Rows are points. Any point is a mix of the corners, with weights that add up to 1. It lies inside the corners' shape when no weight is negative. Say inside or outside, and name the corners with a negative weight.

Corners:
(1): [23 -2 -4]
(2): [ 17  15 -31]
(3): [-60   3  25]
(4): [-47  31  39]
Points:
[-14   7  19] => outside (2)
[ 12  14 -26] => inside
[ -3   4 -13] => outside (4)
[-29  10  12] => inside
[  7   2 -11] => outside (4)
[-48  14  26] => inside
[-49  27  42] => outside (2)
[-19  10  -2] => inside

Corners:
(1): [ 12 -19   7 -20   4  19 -23  28]
(2): [ -5  27   4 -20   5   5 -16   0]
(3): [-16 -15   2   3  -2  18 -21  -2]
(4): [ -7 -24  19   6  11  11  -7  26]
(5): [-27   3  -4   5   0 -60  -8 -26]
(6): [ -5   8   0   6 -28 -35  -2  12]
(7): [ 15 -19  23  -4  -2  18  -5  -5]
(8): [ 25  20  -5   6   6  10 -21   5]
(9): [ -1  -6  -1 -10   7  18  12  13]
Points:
[  0 -14  12  -5   9  27 -13  14] => outside (5, 6)
[ -5  -2  -1   3 -11 -13  -4  11] => outside (2, 7)
[-2 -5  8 -3  3 -3 -5 11] => outside (3)
[ 11   0   4 -11  -3  22 -11  13] => outside (4, 5)
[ -1   3   3  -2 -10 -11  -9   9] => inside
[  3  -8  13 -10   0   3  -4   5] => outside (3, 8)
[ -7   5   3   9  -5 -20 -13  -8] => outside (1, 9)
[ -4  -5   7  -2  -1  -7 -15   6] => outside (9)

Corners:
(1): [-11  -6 -28   3 -10  30 -16 -12  -4   6  -1   2]
(2): [-11  -8  14 -21 -24  15  29 -19 -15 -15   0  -2]
(3): [ -4  18  25   2  -3   4 -36  20  27 -60 -13 -17]
(4): [-38 -21   7  10  -3  13   7  22  -2  40   4 -19]
(5): [  4 -20 -29  -1  -1   5 -28 -27   3  -1  -4 -21]
(6): [-25   0   7  14  15 -15 -53   1   1 -17  26 -10]
(7): [ 17  14  -9   2 -14  -8  21  -7   6  -1   3  -8]
(8): [-30  -5  14  59 -19 -18 -17  -8 -16   6 -34 -33]
(9): [ -8 -42  -1  25 -16  -7  19  -2  28  12   4  26]
(10): [  1 -28  -8   4 -28  23  13  18   2  12  25   2]
(11): [-29 -20 -34  17 -33 -44  -6 -18   7  35 -12   7]
(12): [ -1  -4  -4  -5   0  20 -17  27 -16 -30 -10   1]
(13): [ 23 -17  24   4  -5 -15 -27  -1   5   6  10  19]
Points:
[-11 -10  -8  10 -12   6  -6  -2   2  -3  -2  -9] => outside (13)
[  9  -9 -24  -9 -17  12   0  -5  -6   1  14   6] => outside (3, 4, 8, 9)
[ -7  -7   7  12  -5   4 -16   2  -2  -8   1  -8] => outside (11)
[-16 -17   7  12 -12   2  -9   6   2   4   1   1] => outside (5, 7)
[-11 -11   1   4 -14   6  -8  -1   1  -6   0  -4] => outside (7)
[-13 -17  -4  15  -4  -1 -25   3  -3   7   4   1] => outside (2, 3, 7)

Corners:
(1): [-22  13  -3   8  -4   2  49 -25  40   9   5  40 -19  -1 -27  -6 -34  13
  15  41]
(2): [  2  -1  10  40  18 -11  -7   9 -11 -13   6 -32 -43  -1   1   4  30  20
  18  -3]
(3): [ 16 -13   0  -9  -6  -5 -30 -19 -18   0   8 -25 -31 -60  -8 -15  14  26
   5 -12]
(4): [ 23  -3  -4 -34 -29  11 -11  -7   7  -7 -14  16   5 -15  36 -28  -8 -15
 -33   4]
(5): [ 25 -33  -8  17 -16 -10 -12   2   7   2  -3 -34 -15 -28   1  12  22  38
 -27 -39]
(6): [-46   1   9  54  -4 -13 -11   7 -17  12  50 -13  -7  12 -17   4   0  -1
  -4 -21]
(7): [ 34  14 -13 -30 -14  16 -24  -1  25   7  -5   6  33   8  -7  10 -32 -34
  -5  21]
(8): [-14  16 -13 -46   6  15  19 -11   7   1  22  17  43  12  17  25 -42  10
 -29  19]
(9): [ 13  -5 -25 -41   0  23  12 -31  26   2  32  27  39 -21   6   1  11 -42
  -9  17]
(10): [ 19 -46  -6  19  15   5  -8   2 -15  13 -12  -4 -23 -45  28   7  13  32
 -30   8]
(11): [ 26 -22  -3   4   8   9 -14 -34  -3  -2 -17 -23  13 -23  27   3   0   7
 -22  -6]
(12): [-32  25  16  24   6   4  39  12 -37  18  15   4  13  16   7  -3 -22  -4
  45   1]
(13): [-23  38  24  21  -4   0  29  -2  43 -12  11  26   9 -29   1   9 -25  24
   6  10]
(14): [ -9 -33   3  -3   4 -28 -21  15 -10 -10   5 -13   5  -5   1  -9  18  35
   8 -16]
(15): [-17  25  24  39   6  18  33  23   0  22  29 -14  15  11  -7 -25   5  16
  -4   1]
(16): [  7   4  -2 -37 -17  39  18   6  14 -33 -32  26  45  -6 -22   0 -20 -17
 -31  16]
(17): [ 10  -9 -11 -22 -13   0  20 -11  -2 -29  30  -6  46  -3  10   0 -50 -42
 -25  41]
(18): [ 32 -18   8   0 -26 -16 -23 -23 -19  -7 -17 -23  14 -46  -9  16  24  17
 -21  16]
(19): [ -8 -21   8  33  32 -50  -5  -2 -18  -1 -17  -8 -26 -23  -4  -6  19  33
 -26 -28]
(20): [  9   5   7 -11  -3  20  49 -17   7 -13  46  56  20  17  -1  -5 -33  -2
  -3  27]
(21): [ -8  -6  38   1   0  20  22  11   6  21  47  -1   3  16 -18  -9  -3 -19
   7  -6]
Points:
[  0  -3  -2   4  -2  -5   5  -6   3  -4  10   4   9  -7  10   1  -9   6
 -12   7] => outside (3, 16, 21)
[-2 -2  5  4 -2  0  6  1 -2 -2  8 -1  5 -5  1 -2 -7 11 -8  2] => outside (9)
[  7  -5   5   3  -7  -1   2 -10   0  -1   3  -3   5 -19  -2   2  -1   9
  -8   7] => inside
[ 13  -3   2   0  -4   8  -2  -3  -7   2   9  -9  10  -9   2  -3   0  -2
 -13   3] => outside (1, 13, 14)

Corners:
(1): [-23   5  15  -2  28  40  16  18  22   8  16  -5  -8  13  21   2 -23 -11
   8  -4]
(2): [ 22 -12 -20 -32  -2  -6   0   7  14   2   7 -28   7  17  -4 -15  -3   3
  16  -5]
(3): [ 17  10  18  12  12   6   6  -5   9 -26   9  13  -3  17   0 -22  -2  14
   5   2]
(4): [ -4 -23  25  12   4  23  24  23   6 -21  30  19 -13 -39  13  28 -31  10
  16  -2]
(5): [ 44  14 -33  -2 -38 -43   6 -10 -14  -4  -9   5  13   4   2 -17  -7 -23
 -29  30]
(6): [ 32  25 -33   0 -29 -22   5 -21  15  -4 -16  24  32 -50  14  11  13   8
 -31 -25]
(7): [ 17   1 -25 -14 -36 -60   7 -24  14  -2 -22 -19  -2 -30   2 -23 -21 -10
 -16  14]
(8): [ 39  15   1  -3  13 -21  36   9  -6 -17 -11  -6   5   2  11 -16  -3  10
 -17  33]
(9): [ 10 -24 -12  -7  -3   6  15 -15  12 -19  -4   1   3 -12  -9 -14 -14  -8
  10  33]
(10): [  7 -11  20  21  25   8   9  27  37  12  20  23  -3   3  15  17 -20  -7
  24   4]
(11): [-11 -12  14  38  15  25  23  23  -7  -7 -12  28  -1  -7  47  -1 -21  19
   1  11]
(12): [ -1  -4   9  14  30  12   1  36  21 -29   5  -3   3   3   1  21 -30 -14
  28  11]
(13): [  5   8  22   8  -4  22 -14  36   8  15 -27 -22 -10  -4   3   8  22 -39
  22 -23]
(14): [-10   2  15  30  -1   5  21  12  13  -2  18   4  36   0  24  -4  -3  -3
  -6   8]
(15): [-11  -4  -3  -9 -18 -18 -36 -17   6   1 -34 -18   2 -20  12  29  33 -15
 -23 -14]
(16): [ 21  -6   0  23 -17 -25  41  -1 -11   1 -11   0  10 -10  19  10 -34  -9
  12   2]
(17): [  0  12 -25  -2 -12 -18 -36 -14  -5  21 -16 -24  12 -18 -12   3   2 -11
 -16  -6]
(18): [-11  15 -27  -3 -29 -18 -30 -24   4  -6 -14 -28  -9 -25  22   9  36 -10
  12   0]
(19): [-28   8  41   5   4   6   3  43   5   0  13  35  -1  -2   8  28  -9  -2
  34  11]
(20): [ 31  14  -2   8 -13   5   7   5  11 -30 -11  -7   2  14  -2   0 -16  17
   3  24]
(21): [-18   6 -17   8 -11  -8 -15  23  17  20 -22 -10  -5  -2 -12  18  27 -13
  18 -28]
Points:
[ 4  1 -1  7 -4 -5  2 10  7 -4 -5  2  3 -7  8  8 -5 -7  4  3] => inside
[  5  -1  -3  -2  -2  -3   6   5  12  -2  -3  -6   1  -4   8  -2 -10  -5
   4   4] => inside
[ 8  0 -5  9 -6 -3  3  4 10 -3 -5  0  5 -7 10  2 -5 -6  1  2] => outside (8, 19)
[17 11  2 10 -2  3 11  5  4 -2 -3  2 13  3 13 -8 -3 -2 -2 10] => outside (4, 7, 12, 15, 21)
[11  5  7  9  0  1 15 18 10 -4  1  3  2 -3 14  3 -8 -3 11  0] => outside (9, 15, 17)
[ 2 -1  2  4 -3 -1  1  8  8 -3 -5 -6 -2 -5  9  3 -3 -8 10  6] => outside (6)
[ 4  2 -2  5 -5 -7  5  6  8 -5 -2  4  5 -7  7  6 -6  0  3  7] => outside (13)
[ 8  4 -4  2 -9 -5  4  1  7 -4 -6 -3  2 -6  8 -1  0 -1  3  5] => outside (12)

Corners:
(1): [  4  -1   9   1   5  21 -10 -15  30  32  -5 -19   6 -22  17   9 -13   9
   1  10]
(2): [  9  15   7  26   3 -32  15   0  -5 -19   7   5  24  -9  28  14  14 -20
 -15  -1]
(3): [ -4  28   9 -18   0  -2   2 -46  34 -11 -15  -8  13 -17  15 -15  -4  -1
  12   9]
(4): [ -4  -6 -29   2  15  20 -10  17  -3 -19  18 -19 -13  25  14  19  -1  -7
 -49  15]
(5): [ 28  11 -18  -8  18  15  17   9  -9   8   8 -22  11 -22   2   0 -16   2
  11   3]
(6): [ -7  23 -24   2  35  11 -23  -1  28  -9   3  -7  -1  11  14  19  29 -33
 -25 -24]
(7): [ -8  -9  14   2   8  23  13  -4  -4  -5  11  -3 -19  11 -14   4   9 -16
  18  14]
(8): [ -6   4 -17 -24  -7   1  -4 -32 -12  -4 -18  -6  -5  11  -8  22  -2 -26
  -7  -7]
(9): [ 10  17  15   2 -18  27   2   2 -15 -34   9  19   7  13  -4   2   9 -17
   7  -1]
(10): [-17   8 -11  21  22  -3  -6  22   2 -12  -1  34  56 -18  24   5  14  24
 -52  16]
(11): [ -6   0   9   0 -29  23  10 -15  42 -17  16   3  -8 -19  14   7  15  -1
  13 -15]
(12): [-13   2  11  17   3  35  -7 -10 -35 -12   7 -17 -60 -12   1  14  -2 -21
 -14  -4]
(13): [  5  13   2  30  30  -2  17  -1   1 -19  19  14  34  22  13 -13  10  11
   2   2]
(14): [ 28  -5  -4  10  14 -13  16  -1   8 -28 -13 -18  -2   8  27  10  17 -31
  12 -16]
(15): [  4  -2  22 -21 -14 -47 -14   1  -6  15 -16 -21  20 -25 -26  -2  -5  14
  -7  15]
(16): [  3 -12  -9 -13   4  24   6  16  -2  -6  11  12   5   9  -3 -10 -14 -12
  -2   1]
(17): [  5  -3 -27   1   4  14 -11   1 -11  -5  20  22 -14  10   0 -19   4  -2
   7  18]
(18): [-10   1  15 -26 -14 -15 -17   4  18  22 -14 -34  16 -12  -9  -7   0  11
   7   9]
(19): [ 20 -23 -45  18  12 -13  -9  32   5  10  13 -14  13  38 -33 -30  -6  -6
  15  14]
(20): [-29   1 -17  -1  -5  -8 -37  -4  22 -29  29   4  -2  -9   1   8   8  11
   5  -9]
(21): [ 12  22 -13  -4  29   2   0  25  25  43 -26  -5  19  21 -25 -13 -33  32
 -31  42]
Points:
[ -2   6   3 -15   0   1  -4 -10  17  11 -10  -7   8 -16   1  -8 -14  17
   2  12] => outside (2, 4, 6, 7, 9, 19)
[  1  12   0 -15   5  18   0 -12  25   0  -3 -12   8   1   4   3  -6   1
   6   1] => outside (2, 10, 12, 15, 17, 19)
[  2   2 -12   1  14  13  -3   1   1  -1   5  -2  -5  -1   3   7  -2  -2
 -10   3] => outside (2, 3, 9, 18, 19)
[-1  3 -5 -1  6  8 -5 -2  4 -4  2 -6 -2  0  0  3  1 -5 -5  2] => outside (2)
[  3   2  -4  -2   8   0   3   7  17   2   2 -12   3 -10  -4  -3  -1  -1
   5   4] => outside (1, 4, 8, 9, 13, 17)
[ 2  3  0  0  0  5  0 -2  1 -7  2 -4  1  0 -1 -1  0 -5  1  6] => outside (6)
[ 5 -1 -8 -5  1 -1 -6  6 -6 -1 -1 -6  6  0 -2 -3 -7 -2 -8 12] => outside (6, 7, 11, 13)
[ 4  4 -6 -3  5  0 -4  1  4 -4  1 -6  8 -3  3  2 -1 -3 -8  3] => outside (7)

Corners:
(1): [ 20  11 -16 -10 -27 -18  42   9  -6  -3   4 -24  -5   4   9  -5  10 -29
   8 -30]
(2): [ -6   1 -25   3 -15 -15  -3 -10   4 -13  15  13   3   5   6 -10 -27 -20
 -16 -13]
(3): [ -1  11 -22   3 -37   1   4   8 -22   3  16   5  -5   0 -15  -9 -14  -4
   1 -20]
(4): [ -9 -18  15 -16  23   5   8 -14 -24 -19   3  21   3 -15  -9  -4  18  25
   2   9]
(5): [ 19  14  -7   9   1   6  25   5   1  -8  -6   5 -13  19   0   9  25  10
  -4  13]
(6): [ -7  -6   4   9 -12 -14  -4   0 -24  -5   9   5   3  24  11 -33  -8   4
  -7 -21]
(7): [ 14  17  -9   2 -31 -20  21   2 -13 -21   7 -16 -12  13   2  -6 -13 -19
  -2 -19]
(8): [  6   6 -18  -9 -28 -16 -14  -2   8  -1  -5 -12  -9  14  -8  -4 -12  -8
  -6 -32]
(9): [  1  -2   9  -7 -20  -8   4   7   7  -6 -12  10  28  -4 -11  -1  15  14
 -21   1]
(10): [ 15 -17  40  -1   1  -5  16  -6   3  -3  -9  35   0 -19  -7  28  41  17
   9   8]
(11): [ 18 -14 -15 -12  -2  -1 -11   7 -19  -9   4   7   7  10   3 -11  -2 -16
  23  -3]
(12): [ -2  -8  16 -11  13  19  12 -27  -3 -18 -16   9  -6  -6  12 -16  10  -7
  -6  35]
(13): [ 24 -15  18   8  13   8  24  -5  14 -11  -3  11 -18 -30 -18   6  23  31
   5  20]
(14): [ 16 -12  13 -13   8  14 -11 -17   3   1   7   4   7  -8  -4   9  10   2
 -22   8]
(15): [ -2 -10 -10   6  -9 -15 -11  27   6  -7  -2  -1  -5  18 -18 -16  15 -20
 -16 -24]
(16): [ 15   0   7   6  11  28   6   8  19 -17  -2  17  -8 -16   0  16  12   8
  24  15]
(17): [-13   0 -22  25 -24 -21  -6   4   5  -7   5 -23   2  -4 -14   0   5  -6
 -21 -16]
(18): [ -3   3 -18   7 -18 -36 -14  26   8  15   0 -41 -24   8  -7   1 -18 -16
 -23 -28]
(19): [  7   2   5  14  -8 -20   4  12   1  20   0  -8  23  27 -16   7  -1 -12
   4 -12]
(20): [ 22  -8  30 -11  41  18   6  -5   8 -10   7  34 -10 -27  -6   2  60  23
  22  41]
(21): [ 26  -1  38  23  49  20  -8 -26   9  -7 -22  47 -10 -34  -5  14  22  35
  -9  30]
Points:
[ 9 -1 -1  2 -6 -3  2  3  1 -6  2  4 -2 -1 -7  2  8  2 -1 -6] => outside (12)
[ 6 -1  1  2 -4 -4  1 -1 -3 -6  1  6  0  3 -2 -3  5  0 -4 -4] => outside (13)
[ 9 -4  3  5  0 -2  1 -2  3 -5 -1  3 -3 -6 -7  2  9  4 -6  1] => inside
[ 7 -5  3  2 -2 -3  1  0  2 -4 -2  8 -1 -2 -6  1 12  2 -2 -1] => outside (7)
[ 4 -5  4  0  1  0  1 -3 -2 -8  0 11 -1 -3 -6 -2  9  5 -2  3] => outside (1)
[  5   1   9   0  -6  -6   9  -3   2  -7  -7   3   1   7   1   3   3  -3
 -10  -5] => outside (3, 11, 13, 17, 20)
[ 9 -2 -1  5 -8 -5  5  3 -3 -5  0  2 -1  3 -2 -2  4 -5 -3 -4] => outside (4, 8, 20)

Corners:
(1): [  4   6 -11  -3   1  -8   7  -7   5  10  38  26  -7  -9 -26 -23  16 -10
   1  17]
(2): [  4   5   9  -7  -5  12  -6  19 -22   8   7 -10   5  13   3  -3  10   7
  -5 -17]
(3): [ -1 -35 -19  -4  10  -5 -19 -15  -9   7  14  -4   4  14  -6  -9 -11   4
  -8 -14]
(4): [-11 -16  -4   0 -10  -9  21  11 -24  -2  18   6   1   2   2  -9   5  10
   4  -1]
(5): [  2 -14  -4   4  -6  -4  12  -2   2  14  -2  -4   1  10 -22   4  -4   0
  13  23]
(6): [ -7 -25 -11   2   4  10 -20  -2   0   9   6  11  11  21  16  -1  12   4
 -11 -14]
(7): [ -2  -5  10  -4 -10  -6  -2 -11   1  28 -10  16  -9   3  12  -4  -1   4
   9  -7]
(8): [  1  10  60  -6  -9 -10   5 -14   0  25 -17  36   2  -3  -4 -17   8  -7
   2  11]
(9): [-22   2  -9 -17  20  18 -15  -9 -22  -3   1  -2  14   1  -1 -12  21   2
 -10  -7]
(10): [  4   7   8   6  -7 -13  16 -11 -18  12  -5  -1   3  -1  -9  -9  10 -12
  -5  15]
(11): [ -7   1  -9  -9  24 -10 -18   5   6  -7  14  -5  -2 -14 -12  -7  14  -6
   3  11]
(12): [-12   9  12   4   3 -13   3 -14  -1  10 -11 -13  -4  10  -6  -7 -23 -14
   9 -10]
(13): [ -4 -16 -14  -6  11 -18   5 -12 -20   0  13  -8   6  14  -1  26  -7  -4
   8 -16]
(14): [  0 -11 -16   4  21   9 -21 -17 -10 -10  18  -9   3  20   2  -1  16   4
   8   6]
(15): [ -4   1  14   1 -11  13 -17   2 -15 -16 -13   8 -19   5  -5  11  10   1
  -8 -13]
(16): [ -5  -2  17  -4 -10  18  -8 -24   2   9  -5  -6  -1  -9   3  -2 -10 -14
   0  -6]
(17): [ -4  -2 -10  -4  -8  -3 -19 -15  -3  -5   7  -5  14   4   0   4  -5  10
   7  -8]
(18): [ -2  11  23   5   5  -3  24 -10  -3  14  -9 -12   3  -3 -13 -18  16   8
  13 -11]
(19): [  8   1   0 -14 -10  -1   3 -10  10  -3  -5  -2 -14  11   2  -5 -19   0
  -3  -8]
(20): [  0   3  12   6  18   9 -10 -19   6   1 -16  -1  -9 -11  17  19 -34  14
   9 -22]
(21): [-24   5  -9  -8  -6   7 -24  11   6  -9  11  -1 -21  -5 -17  15  24  14
 -24  49]
Points:
[ -5   2   2  -5   0  -8   6 -11  -4   6   7   1   0   2  -9  -6   5  -3
   6  10] => outside (2, 3, 6, 15, 20)
[-3 -2  7 -3  2 -1 -2 -7 -4  6  0  3 -3  5 -2 -3  0 -2  1 -3] => outside (17)
[-4 -5  2 -2  0  1 -6 -7 -6  2  0 -2  0  6 -2  0  1  2  1 -2] => outside (1)
[-5 -2  2 -5  2  2 -5 -6 -7  3  4  3 -1  0 -5 -3  8  3 -1  2] => outside (6, 12)
[ 0 -4  4 -1 -7 -5  2  3 -4  4  1 -1 -2 10 -7  1 13  6  3 10] => outside (1, 3, 9, 12, 16, 20)
[ -4  -9 -11  -4   3   4  -7  -3   1   6  12  -2   0   3  -6  -5   4   7
   1   5] => outside (8, 10, 12, 13, 15)
[-4 -1  5 -4  0 -1 -2 -7 -6  6  1  4 -1  1 -5 -3  3 -1  0 -2] => outside (14)
[-8 -7  1 -2 -4 -1 -3 -7 -5  3  5  5  0  7 -8 -4 10  0 -5 11] => outside (2, 7, 11, 20)
[-4 -2 10 -4  1 -1 -4 -8 -6  9 -1  6  0  3 -1 -5  3  0  1 -2] => inside
